Each point is reached from the start by the listed moves, each made 0, 1 or 2 times, or once backwards (-1), plus a little noise. Say if it took an odd or an even number of moves. Then give how often each move was made.

Moves:
(1): [ 34 -10 -11   6   0]
(2): [ 5 23 -2  4 -2]
(3): [13 -1 34  1 -6]
Start: [ 11 -23 -12 -15 -18]
Points:
[ 71 -18 -69   0 -13] => even (2, 1, -1)
[ 84 -19 -34   0 -20] => odd (2, 1, 0)
[ 17 -48  22 -19 -21] => even (0, -1, 1)
[ 95 -23  -2   3 -28] => even (2, 1, 1)
[ 15   2 -12 -12 -19] => odd (0, 1, 0)

Moves:
(1): [34  4 10 -1  3 -2  3  4 -1 -2 -2]
(2): [ 2 34  1  0 -3 -1  3 -2  8 -2  2]
(3): [-3 -1 30  1  1 -5 -5  1  0 -4 -6]
(4): [ 1 -2  3 30  4  2 -7  2 -3  0  5]
(5): [-2  2 -6  1 30  6 -1  0  1  6 -9]
(6): [ 2 -2  8 -4 -1 37  4  1 -1  3  8]
(7): [-5 -3  1  7  2 -3 31 -7  8  0  2]
(8): [-2  3 -2 -3  1 -4  2 26  2  0  2]
Start: [  1  -8   4  -7  -5  22 -11  -1  -8 -12  19]
Points:
[-38 -28  47  63   4  94  36 -39   0 -10  41] => odd (-1, 0, 1, 2, 0, 2, 2, -1)
[ 77  30  15   7  -3  95   8  30  -4 -12  46] => even (2, 1, -1, 1, 0, 2, 0, 1)
[-39  25  19  -7 -39 -34 -13  47   3 -27  21] => odd (-1, 1, 1, 0, -1, -1, 0, 2)
[ 67  29  84  32   7 -22 -25 -18  -7 -31   1] => even (2, 1, 2, 1, 0, -1, 0, -1)
[-50 -47  -8  64  36  20  35  39   4   0  31] => odd (-1, -1, 0, 2, 1, 0, 2, 2)
[-32  15  -9  26 -37  89  59   9  15 -10  64] => even (-1, 1, -1, 1, -1, 2, 2, 1)

Moves:
(1): [ 32  -3   5   4   4  -7 -12  -7  -2   0   5   3  12  -7]
(2): [ 5 32 -5  2 -6 -4 -5  7  0  0  2 -5  4 -4]
(3): [-1  4 28  4 -2 -1  4 -3  0 -1 -8 -4 -1  1]
(4): [  4  -1   0  30  -3   8 -14   1   6   1   0  -7   3   3]
(5): [-8  4  5  5 29  3 -5 -6  4  5 -6  2  3  0]
(6): [  3   0   9 -10   0  23  -4  -1  -5   2   2  -2   4  -3]
(7): [16 -3 -1  9 14 12 32  0  1 -5 -5  3 -8 -2]
(8): [ 6 -3  1 -3  6  1  0 29 11 -4 -5  5 -5 -3]
(9): [ -3   7   1   0 -12   1  -3 -10  35 -14  -4   7  14   5]
(10): [ 6  1  6 -3 -9  1  3 -4  9 30  3 -5  4  5]
(11): [-1 -6  4  6  3 -4  5  3  4 -2 38  6  4  6]
(12): [-4 -1 -2  7 -8  3  2  1  1  4  0 30 -3  9]
(13): [-4 -6  3  3  0 -2  6  1 -9 -2 -3 -4 22 -2]
(14): [ 2  2 -7 -2  6 -1 -6 -1 -4 -3 -1 -3  1 25]
Start: [ -7  -9   7   8  -3 -13  20  -4   5  -5   6  -3 -12  -6]
Points:
[ 39  29  48  47 -65 -31  54 -25  72 -12 -15  53  38  46] => even (1, 1, 2, 0, -1, -1, 1, 0, 2, 1, 0, 2, 1, 1)
[ -8  22  46 -23  69 -41 -17  38  -7 -35 -61 -30  46 -46] => even (1, 1, 1, -1, 2, 0, -1, 2, 0, -1, -1, -1, 2, 0)
[ 14  -7  27  24  30 -26  12  16  67  42 -52  29  53  -2] => odd (1, 0, 0, 0, 2, -1, 0, 2, 1, 2, -1, 1, 2, 0)
[ 20  -9  95  -3   4 -20  44  -1  27  57 -11  25  21 -25] => odd (1, 0, 2, -1, 1, 0, 0, 1, 0, 2, 0, 1, 1, -1)
[-25  33 -11  10 -25 -61 -21 -13  61 -44  34 -30  56  50] => even (0, 1, 0, 0, 0, -1, -1, 0, 2, 0, 1, -1, 1, 2)

Moves:
(1): [17 -1 -5  3  0  2  0 -3  3 -3 -3 -1 -3 -3 -2  1  2  0  3  0 -1 -1 -4  2
 -6  1]
(2): [ 0 20  3  2 -5  2  8 -4 -2  4  6  3 -2 -1  1 -1  1  1 -2  3  1  6  1 -4
  3 -1]
(3): [ 2 -1 19  0 -5  0  3 -4  4 -4  5 -4  1  0  1  6 -3  2  1 -4  1  3 -5  4
 -1 -2]
(4): [-1 -1  6 25 -1  0  1  2 -2  1 -4 -3  3 -5  7 -2  1 -6  0  6 -1 -1 -8  0
  1 -6]
(5): [ 2 -1  5 -3 16 -1  3  1  2  8  1  0  2 -2  2  1  2 -3  2 -3 -1  2 -1  1
  0 -3]
(6): [-3  0 -3  0  3 19 -3  1  4  4 -1 -3  1  4 -1  1 -2  4 -4  2  0  2 -3 -1
  1  2]
(7): [-1 -8 -3 -1 -1  5 18  3 -1 -2  0  1  2  6 -5 -8 -3 -4  0  2 -1  2 -2 -1
 -6  1]
(8): [-1  5  4 -1 -5 -1 -2 20  7  5  5 -1  0  2  0 -4  1 -5  1 -2 -7  2  4 -3
  0  2]
(9): [-3  4 -3  1  1 -3  1 -3 14 -3 -2  2  7  2  3 -1 -4  1 -1 -1 -2 -4  3 -2
 -4  2]
(10): [ 0 -1  0  1 -5  0 -2 -4  4 19 -3 -4  1  0 -2  0  0 -1  1  2  4 -5  0  3
  0  3]
(11): [-3 -4 -9  4 -1 -3 -2 -3  2  4 26  1 -2  0  1  3 -1  3  0  5 -4  2  1 -1
 -7 -1]
(12): [ 0 -3  8  2 -1  5 -2  4  0  0 -2 23 -6  1  2  2 -2  2  2 -4  2 -4  2  2
  0  4]
(13): [ 2 -2  0  0 -1  2 -2  4 -4  3  1  4 17  1 -5  2  3  4 -5  3 -1 -1  0 -5
  1 -1]
(14): [ 2  2 -1  4  0 -1 -4 -2  1  3 -7  1 -3 29  1  4 -1  4  9  4 -1  7 -4 -2
  5 -7]
(15): [ 4 -4 -4 -5 -3  1  0  0 -4 -3  1 -1  9  2 20 -2  0 -2  1 -1  0  2 -2 -1
  4  4]
(16): [-2  0 -4  2 -4 -1  7  1  5 -3 -5  0  0 -2  2 28 -1 -5 -4  3  4  0  2  3
  3  3]
(17): [-7  1  5 -2 -1  1  1 -1  1  0  1 -4 -2  3  2  1 25  0 -6 -1 -3 -2  1 -4
 -7  5]
(18): [-3 -1 -1  3 -1 -3  2  5 -2 -2 -1 -2 -2 -1  2 -2  0 16 -3 -1  0 -2  3  1
  0  2]
(19): [-4  1 -4  3  1  3  4  0  2 -1 -2  2  1 -2 -5  5  4  0 21 -8  4  3  0  0
  3  0]
(20): [ -1  -1   6  -9  -3   2  -2   3   5  -2   0   3  -4  -3   3   3   1   3
   6  21   5   0   0 -10  -3  -4]
(21): [ 4  2  1 -1  3 -1  2  5  4 -6  5 -1  0  6  0 -2  0  0 -4 -5 22  2 -4  5
  1 -2]
(22): [ 0 -3 -1  2  1 -2 -3 -5  1  5 -5  5  3 -3 -1 -4  3  1 -3  2  1 20  8  4
 -3 -1]
(23): [ 3  0  5  4  3  4  3 -4 -5 -2  2 -6  1  6  3 -1  2  0 -1  2  3 -3 17 -5
 -1  2]
(24): [-3  8  2  0  0  1  2 -1  0 -2  2  0  6  1  2 -6  5  2  5  8 -1 -1  4 24
 -2  7]
Start: [ -8  -9   0  10  -3 -10   2  11  -7 -14  -3   5   5  -3  -1  12   2  -1
 -10   3   7  -2   0   8  -5   0]
Points:
[ 23 -23   9  87 -10 -21  36  58 -15  -8  46  20  44  14  12  38  -1  -1
  27   1  21  79   9 -16   2 -35] => even (1, 1, 1, 2, 1, -1, 1, 2, -1, -1, 2, 0, 2, 1, 1, 1, -1, 1, 2, 0, 1, 2, 1, -1)
[-47   4  23  46 -20  30 -16  66  33 -28 -47  52  18  -2 -12  56  40  39
 -31 -16  -4 -18  -8 -29  -5  11] => odd (0, 0, 0, 1, -1, 2, -1, 1, 2, -1, -1, 2, 2, 0, -1, 1, 2, 2, 1, 0, 0, 0, -1, -1)
[-17  -6 -12  -4  -2 -22  -5  37  -5 -47 -17  17  14  17  50  63   3 -27
  64  44  49  41  36  47  24   3] => odd (-1, -1, -1, 0, 0, -1, -1, 1, -1, -1, 0, 0, -1, 1, 2, 2, -1, -1, 2, 2, 1, 1, 1, 2)
[ 11 -13   3 -33  24  13 -17  31 -29 -19 -21  29   5   3  23  12   8  49
 -41  12  64 -10   1   3  12   5] => odd (0, 0, -1, -1, 1, 1, -1, -1, -1, 0, -1, 1, 1, 0, 1, 0, 0, 2, -1, 1, 2, 0, 0, 0)
[-45 -47  42  80   1   0  42  32  14 -44  25  27 -31  75  21  41   5  25
   0  36  28  -3  22  -3 -30 -12] => odd (-1, -1, 1, 2, 0, 0, 2, 0, 1, -1, 2, 2, -1, 2, -1, 1, 1, 2, 0, 1, 1, 0, 2, 0)
[-24 -25 -45  95  19  14  13  23  28  16  11  14  -3 -44  -1  57 -23  15
   0   4   8 -24   3  62 -24  19] => even (1, -1, -1, 2, 1, 2, 0, 0, 1, 1, 2, 1, -1, -1, -1, 2, -1, 2, 1, -1, 0, 0, 0, 1)
[-45 -18   0  20 -21   9  33   6  34 -18  37  59   5  -6  34   5  20 -14
  45  58 -19  -2  -6  30 -48  22] => even (0, 0, 0, 1, 0, 0, 2, 0, 2, 0, 2, 2, -1, 0, 1, 0, 1, -1, 1, 2, -1, 0, -1, 2)
[ 17  23  -2  53 -29  10  10  26   9  21 -19  20  35  -2  46  45  75  29
   4  14  44   7  44 -49  -5  20] => odd (2, 2, -1, 1, 0, 0, -1, 1, 1, 2, 0, 1, 2, 0, 2, 1, 2, 2, 2, 1, 1, 1, 2, -1)

Moves:
(1): [ 20   7   2   6  -1  11 -17  -6   0  -4   3  -1  -3  -3  -5  -1   0  -4
   5  -8  -2   9   5   1  -3]
(2): [ -1  16  -6  -6   7 -10   1  -1   1   0   0   5  -1  -3   0 -10   0   1
   2  -6  -6   6  -8   2   1]
(3): [-8 14  9 -5 -7  7  0 -7  6  2  2 -5 -7 -4 -9  3  1 -3 -5  4  0 -1 -3 -5
 -4]
(4): [ -7   1   8  16  -3  -6   5 -11  -7   1  15   0   2   2   2   7   3   7
  10   3   4   8   5   3   1]
(5): [ -2   8  -6   3  11  -4 -12  -2   4   5  -3   0  -6  -5   3  -5   0   1
   9  -2   4  -7   6 -11   1]
(6): [-8  6 -5  4  2  8 -3  7  3 -5 -2  8 -1  2 -2  2  1 -2 -1 -1 -1  3  2 -1
  2]
(7): [-2 -4 -3  1 16 -1 13 -1 -1  1 -2  0  0  2 -4  2  1 -5 -1  3  4 -2 -1 -2
  0]
(8): [  2   1   8   5  -1   4   2   9   4   0 -11   0  -4  -3   6   7   3   0
   6   5  -1   7   1   3   0]
(9): [-1 -2 -1  1 -4 -1  3  1 12 -2  6 -2  1  2  3 -3 -3 -8  4  4  4 -3  5  4
  3]
(10): [-2 -1 -2 -2 -5  1  5  2 -1  9 -7 13 -2 -1  1 -7 -5  0  6 -2  4  1  1  1
  6]
(11): [ 2 -3  2 -8  0 -4 -4  7  5 -2 20  5 -6 -5  0 -2  6 -3  0  0  2  0 -7  0
 -3]
(12): [ 0  1  5 -1  0  0 -6  2 -3 -6 -3 13  2  6  1  4  2 -4 -2  6 -4 -4  3 -1
  0]
(13): [ 0  9  0 -4  2  6  0  6  0 -5 -2  0 16 -7  0  0  8  2  3  0  0 -9 -2 -3
 -3]
(14): [-1 -4  7  4  8  5 -4  7 -8  3  0 -4 -2  9  1 -6 -4 -7 -3  1 -2 -5 -6  3
  3]
(15): [ 5  0 -6 -2 -3  5  1 -5 -3  0  4 -3 -2 -3 13 -1 -1  5  2  3 -3  4 -2  2
 -8]
(16): [-4 -2 -1  1  3  4 -6 -3 -3  2  1  0  0 -2  0  7  0 -8  0 -6 -7  0 -1  6
  0]
(17): [  6  -1  -5   1   0  -2   4   2   5   4  -3  -1  -1  10  -5   2   9   4
   1   9   1 -10  -2   5  -1]
(18): [ 1  2 -1 -7  4  4  1 -2  2 -2  2  1  2 -1 -3  4 -4  5 -8 -4  1  0  3  7
 -4]
(19): [-5 -1  0 -7 -3  2  2  2  4 -1  0 -3  0  9 -4  1 -4  4 13  1 -7 -6 -4 -6
  0]
(20): [-7  0 -2 -4  0 -3 -3  0 -2  6 -6 -1  2  0  1  0 -1 -1 -1 12  4 10 -5  1
 -2]
(21): [-1  6 -2 -9  0 -8  5  0  3 -6  4  0 -4  7  9  6 11 -1  0 -6 13  0  0 -3
  7]
(22): [-4 -3  6 -1  2  2  2 -1 14  9  0 -1  9 13  3 -6  6  7 -2 -8  4  6  3 -7
  0]
(23): [-3 -1  2 -4 -2 -3 -1  7 -8  5 10 -3 -1 -1 -2  3  0 -4 -4 13 -4 -3 15 -5
  1]
(24): [ -3  -8   2  -5   1   4  -6  -4  -5  -1  -4   3  -7   8  -1 -15   6  -2
   5   2  -3  -1   4   7   1]
Start: [ -1  -3  -1   7   8  -4  -2  -2   1  -8   4   1   0   2   8   1  14 -11
   1  -3   4 -12   1  -4   9]
Points:
[ 52  32   6  -4  39   2 -54  18  52  -7  16  -3 -56  29  49  27  69 -39
  12  23  32  -4 -14 -35  -4] => even (2, 0, 1, -1, 2, 0, 1, 2, 0, -1, 2, 2, -1, 1, 2, 0, 2, -1, 0, 1, 2, 1, 0, -1)
[  8  28 -32 -57  45 -31 -62   5   8  23  31   1 -34 -29 -24 -22  32 -22
  19 -12 -21 -17   5 -16   1] => even (1, 2, 0, -1, 2, -1, 0, 0, -1, 0, 2, -1, 0, -1, -1, 2, 1, 1, 1, 1, 0, 0, 2, 1)
[-46  33   0 -18   0  -1   9  14  49 -26  -9  18  37  31  44  30  54 -10
  21  13  41 -42 -16 -51  14] => odd (-1, -1, 1, 0, 1, 1, 0, 0, 1, 0, 0, 2, 2, 0, 1, 0, 0, -1, 1, 1, 2, 1, -1, -1)
[ 12  54 -54 -15  20  25 -46  57  95  26 -26  50  28  -6  50 -44  33   0
  72  -9  -2   5 -32  -6  -3] => odd (1, 2, -1, -1, 2, 2, -1, 2, 2, 2, 2, 0, 2, 0, 2, 1, 2, 0, 1, 2, -1, 2, -1, -1)
[ 36  35   6   6 -10  48 -26   8  38   7   3 -21   8 -38  27   4   9   2
  49  -7  -7 -22 -28   8 -25] => odd (1, 0, 1, 0, 1, -1, -1, 2, 1, 1, 1, -1, 2, 1, 2, 1, 1, 1, 1, 0, -1, 0, -1, -1)

Moves:
(1): [ -7   3 -14 -13  -4  14   3  13  -4   0  -1  -6   4  -9   4 -12   2  -7
  -5  -5   3   2   3  -3  -6]
(2): [  3  15  -3  17   2  -2  10  -6   1  -1 -15 -11   5   6   3   0  -1   8
   6   4  -7   8   6  -3  20]
(3): [ -2   7   6  -7   7  -3  -6  -7 -10   0  -7  -9  -1   4   1  10   5   4
   2   0   1  12  -6   2  -8]
(4): [ -1  10  20   1  -1 -12   5   0  -5   7   7  -3  -1   1  -5 -11 -15  -9
  -3 -15  -1  -2  -7   8   0]
(5): [  2   5 -15 -10   2  -2   1  13  -3  -3  10  -5   5   4   1   0  -1  -3
   5  -4  -6  -4  -2  -7   1]
(6): [ -4  -1   6  -4  -3   4  -1  -1 -10  -1   1  -3  -4  -4  -4  -1   7  -1
   2  -2  -8  -1  -4  -5   6]
(7): [  4   0  -5   4  -2  -1  -1   2   4  -4   2  -1 -14   6   7   6   3   3
  12   7   1   5  -1  -3  -6]
(8): [ 1 -1 -1 -1  2 -2 -3  1 -1 -1  1  4 -6 -1  4  5 -7  4 -2 -1  7 -4 -4 -4
  1]
(9): [ -5   1   1  -1  -1   6   8  -9   3   3   6  -2   8  -6  14  -2  -5 -18
  -1   1   2  -4   4   1  -3]
(10): [ 12   2  -3   1   4  14   5   5  -6   5   2   8   1  16  -3  -9  22  -3
 -25   1  -1   4   3   1  10]
(11): [  2  -8  -4   6  -4   6   0   8 -14  10 -10   5  -5   0  -4   2   1  -8
  -1   7   7  -3   7  -1   3]
(12): [ 15  -1 -13  -3   6   9  16   4   5  -6   5  -7   8   5   0   0   9  10
   2  -5  10   6 -10   6   3]
(13): [  3  -7   1  -1   5  -4  -5  -6 -10  -5  -9  -1   3   0   3 -10  -6   1
  -2  -2  -2  -1  -6   0 -10]
(14): [-22   2 -11   6 -14   2  -5   4  12  -8   8   2   8   6   4  -5 -14  -5
   4  -5   8  -4  -5   3  -6]
(15): [  0   1   3   0   4  -1  -2   4  -1   8  12   4   0   1   7 -10   7   9
   0   9  -4   4  -1   1  10]
(16): [-8  2 -2  5 15 -4  0  5  5  0  4  8 -4  0 -2 -4  8  1  3 -4  0 -5 -1 -5
  0]
(17): [ -1  11   2  -5  -1  -1  -6   6   1 -10  -1   4   1  -9  -2  -2  -1  -7
   2  10  -1 -12  -9   3  -1]
(18): [ -3   9  -8   2  -1  -1  -1 -11   2   8   2  -8  -1   3   1 -12   3  -5
   7   5   6 -13   2  -2   4]
(19): [ -2 -10  -4  -3   0   7  -3  -3  -9   2   1  20  -1  12   0  -5  -8  12
   8  -2  -3   6  11   8   6]
(20): [ 6  0 -4  2 -1  1 -1  1  0  5 -7 -1  2  2  8  3  8  4  2 -2 -7 -9 -2  1
  6]
(21): [  2   6   0  -2   1  10   5   1   4   7   5  -4   4   0   0   0  -3   5
  -2  -3   5   0  -6  -7 -11]
(22): [  1  -1   8  -6   1  -6  -2  -7   8   3  -1  14   3   4   1   0  -9 -10
   4   3   4   8  -7  -4   1]
(23): [  1   0   2  -3  -6 -12  -8   0  -3  -4  -1   7   5   1  -4   1   3  -7
   5  -7   7  -6   4  -6   1]
(24): [ -4 -11  12 -12  12   3  -8  11   4  -3   6  -4   0  12   1  -2 -14  -5
  -5  -7  -3  -2   1  -2  -3]
Start: [ -7 -21   6   2  -5   1   8   6  -5 -10   1 -14   8   5   3   5   0   2
  -7  -8 -25   4  15  -2 -18]
Points:
[  3  27 -47 -39  31  63  23  69  32  17  47 -24  29  24   1 -53  75 -41
 -59 -30  28 -58  -5 -32 -43] => odd (2, -1, 0, 0, 0, -1, 0, 0, 0, 2, 0, 1, -1, 0, 0, 2, 1, 2, -1, 1, 2, 0, 1, 1)
[-15  48  22 -43  26 -31   0  19  41 -25  21 -65  10   8  38   4 -74 -52
  48   3 -28  -3  -6 -79 -41] => even (1, 2, 0, 0, 2, 0, 2, 1, 1, -1, -1, -1, 0, -1, 0, 0, 1, 1, -1, -1, 2, 2, 1, 2)
[  2 -14 -67 -19  23  34  27  65  21 -35  45   8  51  22  27  -6  22  -2
  30  -5   3   1 -29 -36 -48] => even (0, 0, 0, -1, 2, 0, 1, -1, 1, 0, 1, 2, 1, 1, 1, 2, 1, -1, 0, 0, 2, 1, 1, 0)
[ 52  27  -4 -45  47  19  48  69 -75   8  39 -61  33  47   2 -69  37  57
 -73 -73 -33  63 -17 -23 -16] => even (2, 1, 1, 2, 2, 0, 0, 1, -1, 2, -1, 1, 2, -1, 2, 0, -1, -1, 0, -1, 2, -1, 1, 0)
[-79  -4  29 -55   8  -2 -43  22  34   7  44   7  30  -4   7 -36 -95 -93
  20  -3   4 -81 -17 -33 -73] => odd (0, -1, 0, 0, 1, 0, -1, 0, 1, -1, 1, -1, 0, 1, 0, 1, 2, 2, 0, 0, 2, 2, 0, 2)
[-35   2 -47 -44 -11  19  -6  -1 -34 -30  37  34  20  77   6 -40  15 -11
   0 -62  14  18 -26   6 -49] => even (1, -1, 2, 1, 1, 1, 1, 1, 0, 2, -1, 1, 1, 2, -1, 1, 0, 1, 2, 0, 0, 1, 1, -1)
